Each row of a before or after table is a point. The points were changed in one or more steps. Then noise was added and the rows were shuffled. The steps act on columns, c1 being the first. Write out the steps. A step turns or swaps two columns, mirrors them in a line or flattens them onto one, adds a multiple of one to another, or multiplies or shifts one. Angles are multiples of 10 degrees, from the lower column toward the higher: turns from -170 to 170, lines from 10 to 170 but not 90. Use the fewest steps. Two steps may share a column if one is a turn and the other turns, adds or multiplies; they go together, in the order done. Otherwise the lowest column goes first.

Before (8 x 2)
0.055  0.044
-0.056  -0.040
-0.030  0.015
0.049  -0.048
0.010  0.025
0.071  -0.075
0.001  -0.047
0.018  -0.035
After (8 x 2)
0.010  0.050
-0.057  -0.081
0.019  -0.070
-0.030  0.029
0.071  -0.150
0.050  -0.097
0.000  -0.093
0.054  0.088
Steps: multiply c2 by 2

Before (14 x 4)
0.065  -0.066  -0.034  0.000
-0.003  -0.042  0.026  -0.006
0.107  -0.031  0.039  0.024
-0.077  0.006  -0.019  -0.019
-0.065  -0.011  0.002  -0.024
0.093  -0.049  -0.059  0.044
-0.021  0.040  -0.053  -0.005
-0.075  -0.040  0.041  -0.049
-0.055  -0.064  0.040  -0.019
-0.062  -0.034  0.015  0.045
0.034  -0.047  -0.012  0.051
-0.035  -0.024  -0.016  0.015
0.007  -0.036  -0.019  -0.032
-0.017  0.014  0.020  0.042
After (14 x 4)
-0.070  -0.034  0.035  -0.005
0.097  -0.048  -0.058  0.089
0.032  -0.044  -0.013  0.105
-0.018  0.013  0.019  0.092
-0.067  -0.010  0.006  0.029
-0.075  0.011  -0.024  0.029
0.063  -0.071  -0.032  0.048
-0.002  -0.047  0.024  0.043
-0.035  -0.025  -0.014  0.062
-0.060  -0.063  0.046  0.025
0.003  -0.043  -0.015  0.013
0.105  -0.027  0.039  0.071
-0.027  0.037  -0.054  0.046
-0.062  -0.032  0.006  0.091
Steps: shift c4 by 0.050

Before (11 x 6)
0.010  0.033  -0.012  0.052  -0.001  -0.039
0.041  0.022  -0.038  -0.018  -0.009  0.042
-0.059  -0.087  0.017  -0.062  0.068  -0.058
-0.024  0.010  0.040  -0.028  -0.062  0.005
0.001  0.047  -0.031  -0.039  0.042  0.065
-0.084  -0.035  -0.024  -0.051  -0.009  0.035
-0.010  -0.030  -0.001  0.051  0.024  0.062
0.049  0.015  0.067  -0.017  0.051  0.006
0.078  0.001  -0.001  0.050  -0.005  0.008
-0.038  -0.082  0.030  0.047  0.069  0.032
0.015  0.006  -0.005  -0.027  -0.018  -0.021
After (11 x 6)
0.017  0.006  -0.005  0.013  -0.008  -0.017
0.081  0.005  0.001  0.031  0.022  0.007
0.040  0.025  -0.034  -0.049  -0.076  0.039
-0.004  0.046  -0.036  -0.117  -0.079  0.070
-0.058  -0.091  0.017  -0.034  0.063  -0.062
0.012  0.040  -0.010  0.072  0.082  -0.040
0.046  0.013  0.068  -0.058  0.010  0.008
-0.085  -0.032  -0.025  -0.061  -0.085  0.038
-0.019  0.005  0.042  0.025  -0.070  0.006
-0.015  -0.030  -0.003  -0.049  -0.017  0.062
-0.037  -0.080  0.026  -0.052  0.045  0.031
Steps: add -1.5 times c6 to c4; turn c4 and c5 by 50 degrees

Before (14 x 9)
-0.018  0.079  0.023  -0.003  0.020  0.031  0.009  -0.024  -0.025
0.023  0.079  0.021  0.004  -0.026  -0.025  0.003  0.057  -0.027
0.016  -0.037  0.055  0.002  0.055  -0.019  -0.022  -0.051  0.044
0.028  0.044  0.000  0.027  0.006  -0.006  0.005  -0.043  -0.022
-0.059  0.028  0.011  0.050  0.011  0.006  0.051  0.008  -0.047
-0.012  -0.004  -0.027  -0.008  0.021  0.025  0.004  -0.077  -0.043
-0.073  0.021  0.055  -0.097  -0.035  0.005  -0.058  -0.015  -0.084
0.019  0.079  0.054  0.019  -0.074  0.043  0.021  -0.005  0.001
0.067  0.028  0.024  0.008  -0.004  -0.086  -0.033  0.054  0.012
0.007  -0.026  0.029  0.036  -0.007  -0.008  -0.031  0.096  -0.011
-0.081  0.050  -0.016  -0.045  -0.039  0.008  0.013  0.050  -0.006
0.023  -0.034  -0.013  -0.075  0.063  -0.031  -0.026  -0.005  -0.013
0.070  -0.013  0.018  0.024  -0.040  -0.060  0.049  -0.007  -0.035
-0.010  0.044  -0.036  0.059  -0.064  0.007  0.040  -0.147  -0.047
After (14 x 9)
-0.060  0.006  -0.027  -0.013  0.054  0.071  -0.032  0.008  -0.036
-0.026  0.064  0.004  0.052  0.026  0.020  0.008  -0.057  -0.025
0.032  0.057  0.008  0.057  -0.014  -0.018  -0.018  0.023  -0.026
0.023  -0.006  0.025  -0.009  -0.020  -0.012  -0.009  0.077  -0.042
-0.009  0.003  -0.046  -0.024  -0.005  0.010  0.031  -0.098  -0.010
0.043  0.071  -0.027  0.057  0.077  0.018  0.004  0.002  0.001
-0.005  0.050  0.005  0.005  -0.002  0.027  -0.006  0.043  -0.022
-0.032  -0.074  0.031  0.025  -0.069  0.025  0.001  0.003  -0.013
0.002  0.052  -0.022  -0.011  0.007  -0.059  -0.050  -0.007  -0.046
0.008  0.011  0.047  0.052  0.041  -0.080  0.000  -0.052  -0.008
0.007  0.073  0.023  -0.028  0.073  -0.012  -0.014  0.147  -0.047
0.003  -0.046  -0.003  0.102  0.014  -0.073  0.066  0.018  -0.081
-0.087  0.028  -0.015  0.023  -0.011  0.068  0.033  -0.053  0.016
-0.019  -0.027  -0.059  0.007  -0.057  0.020  0.001  0.050  0.044
Steps: swap c1 and c6; turn c2 and c4 by -40 degrees; turn c3 and c4 by 150 degrees; turn c5 and c7 by -160 degrees; multiply c8 by -1
